Each row is a point. Examples show where two turns around zero, p and q, send a point. Where does a point land after both, in the order given? Backwards means that the second turn is done in reverse. Each puzzle has new turns, and all numbers are rounded.

Turn p:
[ 0.7 -2.0  2.5] => [ 3.1  1.1 -0.4]
[-0.1 -1.5 -4.5] => [-2.0 -0.7  4.3]
[-4.9  6.5  2.2] => [-5.0  2.1 -6.4]
[5.8 2.4 1.8] => [ 2.8 -5.3 -2.5]
[-1.4 -5.4 -2.1] => [1.1 2.8 5.2]
Turn q:
[ 2.1 -3.9  5.6] => [ 5.2 -4.7  1.0]
[ 2.5 -0.7 -0.7] => [1.4 1.1 2.0]
[1.9 4.0 0.2] => [-3.0 -0.4  3.2]
[-6.5  0.6 -5.1] => [-3.7  4.0 -6.3]
Where do these land?
p, then q: [-0.4 -1.9  2.2] => [-1.0  0.4  2.7]
q, then p: [ 1.4  2.4 -7.6] => [-5.0 -0.1 -6.4]
q, then p: [2.4 0.0 5.4] => [5.5 1.5 1.6]
q, then p: [ 1.9 -1.3 -4.5] => [-1.7 -2.7 -3.9]
p, then q: [-5.2  0.7  4.5] => [-5.9  3.3  1.3]

Turn p:
[ 3.0  1.2  2.5  0.4 -2.3 -0.5] => [-1.0  3.5 -0.8 -1.0 -2.3 -1.6]
[ 1.5  1.9  0.6  0.0 -2.3  3.0] => [-2.4  0.6 -1.8 -0.8 -3.1  1.0]
[-1.0  2.4 -4.7  2.7  4.1 -0.9] => [1.9 0.3 2.5 1.5 2.5 5.9]
[-1.6 -0.2 -5.0  0.5 -2.9 -2.1] => [-1.6  0.6 -2.4  0.0  5.3  2.0]
[ 6.4 -2.9  4.2  1.1 11.2 -3.8] => [12.2  2.8  5.7  1.4 -3.5 -2.1]
[-1.6  1.2  3.9 -5.6 -1.7 -1.3] => [-2.1 -1.6  1.5 -5.3 -0.4 -4.2]
[-1.4 -6.1 -2.2 -0.7 -2.2  8.3] => [-0.9 -6.9 -7.1  3.8 -2.2  0.0]
[-5.4  2.7  0.8  1.7 -3.9 -2.8] => [-6.3  0.9  2.7  0.4  3.8 -0.9]
Turn q:
[ 1.1  1.0 -6.0 -1.8 -6.4 -0.7] => [ 2.7 -0.8  4.5  3.9  3.9  4.9]
[-4.7 -1.2  0.4 -0.1  4.4 -1.6] => [ 0.9 -0.5 -1.3 -5.0 -4.2  0.6]
[ 4.5  0.4 -1.8  1.8 -1.2  1.6] => [-1.2  0.9 -0.9  5.1  1.2  0.7]
[-0.1  3.5  1.8 -1.8  0.7  3.6] => [-3.8 -3.6  0.7 -0.2  0.6 -1.8]
[ 1.7  2.2 -1.0  1.3  0.0 10.9] => [-7.1 -3.3  3.3  6.4 -3.3 -2.1]
[-2.0 -3.9  3.1 -2.3  1.3 -1.9] => [ 3.8  0.2 -0.5 -3.3 -1.4 -3.4]
[-0.4 -0.5 -3.1 -4.9  1.9 -4.8] => [ 5.4 -3.5 -2.3 -2.1  0.9  3.1]
[-0.2 -1.4  6.8  7.8 -0.6 -7.2] => [-0.6 10.6 -3.7 -5.0  2.3 -1.9]
Where do these land?
q, then p: [-1.6 -5.7 -1.7 -8.3 -1.4  0.4] => [ 5.1  5.3 -4.0  0.4 -2.7 -5.6]
p, then q: [ 2.0 -0.6  3.2 -5.6  1.1  2.2] => [ 5.8 -0.7  1.5  1.2  3.7 -0.8]
p, then q backwards: [ 2.4  2.6 -1.5  5.1  0.0  5.4] => [ 0.8 -0.4 -6.1  4.8  2.7  1.3]
p, then q: [-1.1  3.4  2.8  2.9  2.7 -3.1] => [-3.8  0.9 -0.6 -3.0  2.4 -3.9]
q, then p: [ 0.0  2.0 -1.0 -6.6 -1.6 -1.9] => [ 6.3 -1.7 -1.2  1.2 -1.9 -2.3]
q, then p backwards: [-0.4  0.4 -6.4  6.9  4.9  0.1] => [ 4.3  4.6 -2.2  4.5 -1.7  6.8]
p, then q: [ 2.3 -4.2  4.1  0.3 -5.9 -3.7] => [ 1.2  0.6 -3.0 -4.1  3.3  7.0]
p, then q: [-3.6  2.1  0.4  5.3  0.2  0.5] => [-4.3  3.2  1.5 -2.6 -2.4 -1.7]

Turn p:
[-3.5 -1.3  0.6  0.7 -3.8 -3.1  7.0  1.0 -4.0] => [ 2.0 -5.3  1.8  2.1 -3.3 -5.0 -4.5 -2.8 -1.0]
[ 5.2  5.8  4.6  2.8  3.9  0.6 -4.0  0.4  3.9] => [ 0.5  1.3 -8.4 -0.1  2.1  3.8  5.1  4.2 -1.4]
[ 2.7 -0.8 -1.3 -1.0  2.2  4.3 -3.7 -4.3 -3.7] => [-2.7 -0.4  1.0 -1.2  4.5  6.1  0.2 -2.2  2.7]
[ 2.9 -4.3 -1.1 -0.7 -3.2 -3.6  3.1  3.9 -0.7] => [ 1.3  1.2  0.5  3.4  1.0 -5.5 -5.0  1.1  2.0]
[-3.6 -3.5 -5.0 -7.0  4.3 -2.9 -1.6 -3.1 -3.5] => [ 0.0  0.1  8.7 -2.5  5.5 -2.4  3.2 -4.6  1.1]
[ 0.4  4.4 -4.6  0.8 -6.2 -5.5  1.6  3.1  2.6] => [ 2.4  5.2 -1.3  4.8 -2.3 -3.9 -2.5 -2.0 -6.4]
[-3.1 -2.7  6.1 -0.7 -5.3  3.8  0.8 -2.4 -1.3] => [ 0.9 -4.4  1.3 -5.2 -2.9  2.6 -6.0  2.1 -0.1]
[-1.9 -3.0  4.6  3.1  4.4  5.8 -5.3  0.2 -2.6] => [-2.8 -4.6  2.0 -1.2  0.1  6.5  2.9  5.7  3.7]
[ 2.0  5.1  0.3  1.1 -1.4  1.5  3.0  5.0  4.6] => [-3.1  2.6 -6.4  1.1 -3.5 -2.9  0.0  1.6 -3.1]
[-1.0  0.2 -4.2  0.9  5.1 -1.0 -0.8 -3.8  4.6] => [ 1.5  4.2  0.6 -1.1 -1.1  0.7  6.5 -3.3  2.5]
Turn q:
[ 3.7  2.2  0.7 -3.5 -0.4  3.2  0.7  1.0  3.7] => [-0.9  0.6  0.9 -1.3 -1.3  1.3  2.8  5.6 -3.3]
[-1.3  1.6  1.7  2.3  0.7 -0.6 -7.7  1.3 -2.5] => [-0.2 -2.9 -0.9 -0.5  1.2  0.2 -4.6 -4.5 -5.3]
[-4.1 -1.5 -5.0  2.6  4.9 -3.5 -1.2 -1.5 -0.8] => [ 2.3 -3.1 -3.1 -0.3  3.8  3.2 -0.8 -4.4  4.7]
[-2.8 -4.0 -3.8  1.0  4.5 -3.7 -0.5 -2.7 -4.8] => [ 1.5 -3.8 -3.9  1.9  3.9 -1.3  0.7 -5.1  5.0]
[-1.4  5.8  2.9 -1.8 -3.6 -1.2  4.1  3.8  3.4] => [-4.9  4.6  5.8 -3.4 -0.4  1.9 -1.1  2.9  0.2]
[-2.1 -0.2  2.8 -5.6 -6.6 -4.3 -1.1 -0.8  3.2] => [-3.8  2.1  1.4 -7.9 -4.4 -3.2  1.6 -1.7  0.2]
[ 6.8  1.7 -1.5 -1.1  2.8  3.6  2.7  0.8 -0.1] => [-1.1 -0.3 -1.4  4.6  0.9  1.7  3.1  6.3 -1.9]
[ 6.7 -2.7  0.3  2.6  0.6  2.4  3.4  4.5  2.9] => [ 1.6  5.9 -3.7  3.3  0.2  0.6 -0.3  6.4 -1.6]
[-1.4 -1.1 -5.6  5.7 -1.4  1.6 -4.6 -3.5 -4.7] => [ 2.9 -6.4 -2.7  4.1 -3.3  0.7 -5.0 -3.7  1.8]
[-0.4  3.4  7.0 -6.4 -5.4 -1.5  5.3  4.2 -0.2] => [-7.1  5.5  6.9 -3.4  0.1 -5.1  1.2  3.1 -0.9]
[-4.4 -3.3  0.1  4.7  3.3 -4.1 -1.7 -9.6 -2.0] => [  4.4  -2.1  -1.1   2.4  -0.8   1.1   2.9 -11.2   3.7]
[ 0.7 -1.9  0.5 -0.5  0.6  8.0  0.6  2.4  1.9] => [ 5.4 -0.1  1.7  0.6  0.2 -1.2 -0.4  6.2 -2.6]
Where do these land?
p, then q: [ 5.7 -2.6  1.0  4.7  2.2 -5.4  2.9 -4.9 -2.8] => [ 3.9  1.9 -7.0  2.9 -3.0  5.9  3.7  1.7 -0.7]
p, then q: [-3.1  2.3  1.5 -3.3 -2.1 -3.4  2.6  1.3  6.5] => [-9.1 -1.1 -1.5 -0.2 -0.7 -2.5  0.3 -0.3  1.5]
p, then q: [-2.0  4.8  2.9 -2.7 -0.2 -3.2 -4.3  3.0  2.5] => [-5.0 -0.8  0.2  3.8  5.1 -3.4 -1.7  2.0  1.5]
q, then p backwards: [ 0.1 -1.2 -5.8  6.4  5.6 -2.7  4.0  2.7 -6.1] => [10.7 -3.2 -1.4  3.8  0.7 -0.6  0.3  0.1 -5.7]
q, then p: [-5.2 -2.1  1.9 -3.7 -2.3  3.1 -3.4 -1.6  0.1] => [ 4.0 -0.6  0.1 -2.4  5.7 -2.8 -3.6  1.0  1.0]
q, then p: [ 1.5 -4.6 -6.9  0.3  1.2  4.6 -2.6 -0.3  0.4] => [-2.1  6.0  0.8  4.7  1.8 -1.7 -2.9  1.3  4.6]
q, then p backwards: [-1.6  0.3  4.0 -3.0 -5.2  1.2 -2.0  5.4  2.4] => [-3.3 -0.8  1.2 -6.5 -4.6  1.0 -0.3  2.2  3.6]
p, then q: [ 6.0 -0.3  0.7 -0.8  4.2 -1.0  4.8 -3.7 -4.4] => [ 5.1 -1.1 -5.1 -0.8  0.2  4.2  5.5 -1.4  2.9]
p, then q backwards: [-0.8 -2.8 -1.7  3.9  2.7  9.0 -2.1 -0.8  0.8] => [ 0.8  6.0 -4.6  0.0 -2.8 -4.2  4.6 -2.5  3.1]
q, then p: [-0.7  6.2  2.4 -1.8 -5.9 -2.2  0.1 -1.0  0.6] => [ 1.4 -3.8  3.0 -4.9 -2.5  0.9 -2.8  1.8 -4.7]
